Each row is a point. The points of each table are mixes of a few directions, plus a little noise. How many directions does each table use, and how many do they share? Where both have some left over, give the other angles between the two spaces (their principal angles), to ten degrees, smallest first.
In the rows, 128 means zero.

First (7 x 3):
[[ 92 204 133]
 [157  66 123]
 [120 143 129]
 [122 141 129]
 [109 168 132]
 [174  32 120]
 [121 143 129]]
Second:
[[117 113  47]
 [140 143 214]
 [126 125 112]
 [130 130 139]]
Directions: first 1, second 1, shared 0; angles 80

First (8 x 4):
[[ 97 121 126 133]
 [139 145 133 114]
 [109  89 127 135]
 [123  99 116 160]
 [135 115 109 176]
 [215  99 140  99]
 [149 111 128 129]
 [ 58 244 144  77]]
Second (5 x 4):
[[170 114 144  70]
 [ 74  92 140 143]
 [173 165 115 128]
 [137 100 166 176]
 [ 85 170  74 123]]
Directions: first 3, second 3, shared 2; angles 50

First (8 x 6):
[[114 102 134 138 139 131]
 [ 74 159 139 205 120 183]
 [143 159  83  93 171 144]
 [145 141 115  98  85  81]
 [183 154 157 106 100 117]
 [ 97 161  86 138 153 157]
 [189  72 164  73 117  72]
 [ 80  75 146 172 140 139]]
Second:
[[ 95 137 147  76 111 160]
 [104 139 141  91 118 148]
 [ 91 148 148  72 115 156]
 [151 131 115 166 144 100]
 [165 147 105 192 161  75]
 [131 151 124 138 142 110]
 [195  63  94 224 137  94]
 [ 92 108 150  65  95 181]]
Directions: first 4, second 2, shared 0; angles 50, 90

First:
[[172 150 116 146 113 135  95 162]
 [170 183  87  43 104 159 138 138]
 [ 70  56 163 197 132 156 143  67]
 [141 159  97  77 146 117 183  69]
 [139 128 134 146 116 130  93 171]
 [142 141 116  94  94 178 111 153]
 [123 129 117 123 155 109 180  55]
 [102 104 165 176 153  66  94 184]
 [ 93 100 157 152 140 101 115 152]]
Second, 7 rows:
[[129 177  91 115  50 214 150  94]
 [182 124 111 110 144 103 106 154]
 [150 119 137 106 144 102 123 136]
 [ 90 138 177 117 125 171 123 144]
 [107 109 206  56 144  86 167  96]
 [ 93 120  94 194 126 124 136 109]
 [144 109  81 197 164  96  91 164]]
Directions: first 4, second 4, shared 1; angles 30, 40, 50

First:
[[ 62 116 111 113 120 193 169 105 140]
 [174 191  82 182  88  50  35 126 164]
 [139 124 158 134 156 127 156 122  85]
 [124 125 131 132 142 149 181 125 128]
 [100 107 147 107 154 158 166 115  89]
 [ 97  96  83  66 150 141 171 133 139]
 [198 149 151 168  89  81  59 167 176]
 [129 116 161 120 125 123  85 132 101]]
Second, 7 rows:
[[203  97 146 124 163  93 142 144 109]
 [131  94  52 131  98 146 137 131 142]
 [ 58 170 155 123  90 142 126 178 121]
 [ 91 170 191 122 122 121 126 171 110]
 [172  69  26 138 130 145 130  62 158]
 [137 139 147 136 171 131 106  40 144]
 [105 158 178 122 122 119 130 172 111]]
Directions: first 5, second 3, shared 1; angles 50, 70

First:
[[137 137 117 158 122 114  63  57 143 162 172]
 [ 81 167 132  59 125 123 140  51 197 210  57]
 [115 122 135  94 124 147 172 180 151 109  81]
 [145 112 120 149 105 148  96 156 182 103 145]
 [127 126 130 124 130 131 139 137 124 124 121]
 [ 83 162 136  60 137 120 164  71 157 195  56]
 [187  82 119 213 124 138  96 211  72  35 215]
 [123 126 138 115 146 124 178 164  71 111 109]
 [120 133 128 115 121 132 124 120 161 141 115]
 [149 122 125 167 139 110 106 116  71 118 178]
 [143 118 128 153 137 122 132 149  77 103 154]]
Second:
[[135 120 117 137 110 116 143 136 131 143 127]
 [137 110 118 133 105 129 160 180 143 118 116]
 [130 116 129 121 120 145 149 179 146  98 110]
 [146 129 118 170 132  91 103  76  68 156 183]
 [106 157 174  99 204 179  59  93 102  61 138]
 [104 128 134  75 110 163 165 179 211 118  56]
 [139 103 126 128 110 148 166 218 145  81 110]
 [114 124 125  93 105 145 165 170 192 131  74]
 [152 132 128 185 158  98  78  70  31 128 211]
 [132 142 120 151 133  92 100  49  92 180 164]
 [113 147 120 115 119 104 120  59 148 195 117]]
Directions: first 3, second 3, shared 2; angles 90

First (9 x 12):
[[141 137 124 109 132 104 141 140 102 121  91 132]
 [132 134 133 145 113 169 110 117 160 132 169 116]
 [163 153 116  74 139  59 165 163  54 109  24 139]
 [140 133 114  73 157  29 174 163  40 111  11 152]
 [108 113 132 150 127 150 115 113 156 136 168 126]
 [151 150 133 138 104 177 110 123 158 128 161 109]
 [113 120 140 176 106 209  89  97 203 143 229 109]
 [ 94  98 125 128 153  88 141 126 111 132 113 147]
 [109 114 135 158 122 166 108 109 169 138 186 122]]
Second:
[[178 143 145 159 117  99 145 128 135  77 139 123]
 [140 127 138 143 156 103 152 158  72 161 105 141]
 [103 124  42  97  98 132  95  55 249  47 125  97]
 [122 118 169 157 112 163 113 120 150 132 192 130]
 [181 165 166 106 105 126 140 157  89 111 106 128]
 [ 93 127  73  94 172 139 130 152  76 221  62 130]
 [ 92 103 126 163 130 168 106 103 175 149 191 124]
 [115 116 165 103 133  95 142 147  80 129 105 153]]
Directions: first 2, second 5, shared 2

First, 8 rows:
[[132 193 150 134 131 122 193 111 120 127 133 139 115 135]
 [113  40 192 168  93 140  46 143 109 152 107 108  61 129]
 [130  25  72 129 127 123  36 182 158 142 141 113 171 127]
 [163  84 102 140 136 136  84 152 171 100 129 117 139  99]
 [ 99 171 150  80 130 150 159  66  89 111  98 125 114 115]
 [128 180 100 126 145 114 142  88 138 130 121 174 162 161]
 [147 227 101 109 157 123 202  85 144  99 129 160 161 129]
 [108 101 160 139 105 117 162 196  98 168 168  84  98 126]]
Second:
[[157 166 104  76 139  76 156 160 113 150  27 129 143  90]
 [175 123 125 124  63 179 130  78 142 129 183 126  86 188]
 [116 110  96 119  96 167 165 112 138 202 134 111 152 133]
 [203 137 117 108  45 194 181  78 121 133 154 146 170 204]
 [176 125  96  96 126 107 176  95 130 156 104 109  74 119]
 [108 115 170 177 134 158  99 123 122  63 197 151 163 163]
 [ 90 139 134 128 131 125  93 165 132 140 108 129 149 111]
 [110 120 135 143 180  96 142 141 115 107 116 130 147  99]
 [ 34 120 146 157 170 110  53 183 143 135 130 118 123  82]
 [111 126 156 151 198  68  87 146 124  64 128 129  74  92]]
Directions: first 5, second 5, shared 0; angles 50, 50, 70, 80, 80

First, 11 rows:
[[157  90  71 122 120  90 144  54 147  89 161 179 137 126  83 120 145 160]
 [145 106  96 124 123 108 138  86 139 105 148 157 133 126 102 123 137 147]
 [103 160 179 134 135 161 115 191 111 162 100  84 119 130 166 135 113 101]
 [137 113 106 126 126 114 133 100 136 112 141 148 131 126 111 124 135 141]
 [102 161 178 133 135 161 115 192 112 162  98  84 120 131 166 135 113  99]
 [113 148 158 132 133 148 119 167 118 149 111 101 123 130 150 132 119 111]
 [116 144 152 131 132 144 121 159 119 145 114 106 123 129 145 132 121 115]
 [102 162 178 134 135 161 114 192 112 162  99  83 119 131 166 135 113 100]
 [170  74  46 119 116  75 151  25 155  73 174 201 142 123  65 116 152 175]
 [157  89  70 122 119  91 144  54 147  89 162 181 137 125  83 120 145 161]
 [104 158 177 133 136 159 115 188 113 160 102  85 119 131 163 135 113 102]]
Second (8 x 18):
[[102 158 190 123 144 146  84 217 126 177  99 105 117  88 161 126  88 123]
 [164  87  43 135 106 103 188   7 129  62 167 160 142 183  84 130 182 135]
 [129 126 126 128 127 127 129 126 128 127 130 128 129 130 127 128 130 128]
 [136 119 110 130 123 122 142 101 128 113 137 135 131 140 119 128 140 130]
 [128 128 127 128 128 128 129 126 128 127 128 128 128 129 127 128 128 128]
 [ 99 162 197 123 146 149  79 228 126 183  95 101 115  84 165 126  83 122]
 [150 101  74 132 114 112 167  50 129  86 153 148 138 163  99 130 162 133]
 [117 143 156 126 136 137 108 168 128 150 114 118 123 110 143 127 110 125]]
Directions: first 1, second 1, shared 0; angles 30

First, 10 rows:
[[118 130 126 112 130 115 120 141 118 123 118 127 123 132 133 114 116 120
  128 126]
 [109 132 123  98 133 103 112 153 109 118 109 126 118 135 138 102 106 113
  128 125]
 [117 131 125 111 131 114 120 141 118 123 118 127 123 132 134 113 116 120
  128 126]
 [136 126 130 140 126 138 134 118 136 132 136 129 132 125 124 139 137 134
  128 129]
 [179 117 138 207 115 194 168  63 178 153 178 133 154 110 101 197 186 167
  128 136]
 [153 123 133 166 122 160 147  96 153 140 152 130 141 119 115 161 157 147
  128 132]
 [127 129 128 126 128 126 127 130 126 127 127 128 127 129 129 126 127 127
  128 128]
 [ 90 137 120  69 138  79  98 177  91 109  91 124 109 142 148  77  84  98
  128 122]
 [ 70 142 115  39 143  54  82 201  72 100  71 123  99 149 158  50  62  84
  127 119]
 [181 116 139 210 115 197 170  60 180 154 180 133 155 108 100 200 189 169
  129 137]]
Second (9 x 20):
[[131 137 147 129 127 130 133 113 138 134 129 151 141 119 131 137 133 123
  121 122]
 [135 150 119  79 144 114 145 114 138 115 140 124 134 132 115  93 135 153
  145 108]
 [113 136 174 151 125 159 148 107 147 117 119 150 141 120 128 161 140  97
  111 133]
 [122 122 103  98 142 132 131 141 122 102 123  93 113 142 119 105 124 131
  140 119]
 [ 93 124 200 132 135 176 118  97 124 140  95 175 131 125 165 169 123  70
  100 130]
 [146 143  75 112 130  94 156 146 136 101 157  76 121 139  86  82 139 182
  161 132]
 [107 139 170 180 118 165 175 115 158  90 127 119 137 125 101 166 154 103
  116 155]
 [182 111  52 111 121 104 116 162 146 105 143 110 146 109 106 117 125 136
  125  73]
 [123  92 111 159 108  79  31 159  43 249 119 154  89 140 203 122  80 155
  133 180]]
Directions: first 1, second 5, shared 0; angles 40

First (11 x 20):
[[191 159  32 125 129 145 104 143  72 177  57  58  61  99   7  58 193  86
  244 187]
 [129 129 129 128 128 129 129 127 129 128 128 130 127 128 128 128 128 129
  128 129]
 [116 123 149 129 127 125 133 126 140 118 141 140 141 135 152 142 116 136
  104 116]
 [150 138  94 127 129 134 120 131 109 146 103 104 104 117  86 104 151 113
  168 149]
 [137 132 114 127 128 130 125 131 120 136 117 117 119 124 111 117 137 122
  144 137]
 [122 126 137 129 128 125 130 126 135 123 134 136 136 131 140 135 121 133
  117 123]
 [113 120 149 129 127 124 133 126 140 117 143 144 143 135 155 142 114 137
  102 115]
 [109 119 158 130 128 122 136 124 146 112 151 151 149 136 166 150 108 141
   93 111]
 [106 118 158 128 126 122 138 123 147 111 152 151 151 141 168 151 106 141
   88 108]
 [ 91 110 185 130 127 117 142 120 160  99 169 169 168 145 199 168  89 153
   62  93]
 [143 136 104 127 128 133 122 130 113 141 110 110 111 121  98 112 144 117
  156 143]]
Second, 8 rows:
[[116 131 195 124 116 203 145 112 122 118 174 176 113 170 178 132 138 138
  119 149]
 [125 140 157 147 128 183 163 113 126 121 164 158 129 155 140  92 123 123
  111 134]
 [120 150 165 124 112 156 128 119 122 113 138 148 107 141 156 111 138 123
  114 129]
 [140  61  60 109 153  50  89 154 137 165  94  83 167  98  85 222 122 156
  179 138]
 [125 158 138 133 118 134 134 122 125 114 125 131 113 126 134  90 129 113
  108 117]
 [133 113  82 110 131  50  88 146 131 138  80  84 134  88 100 167 132 134
  151 118]
 [135 129  96 143 142 111 139 131 132 134 121 113 142 116  99 109 115 121
  127 118]
 [126 143 135 135 124 136 136 125 127 121 129 131 121 129 131 102 127 118
  116 122]]
Directions: first 1, second 3, shared 0; angles 60
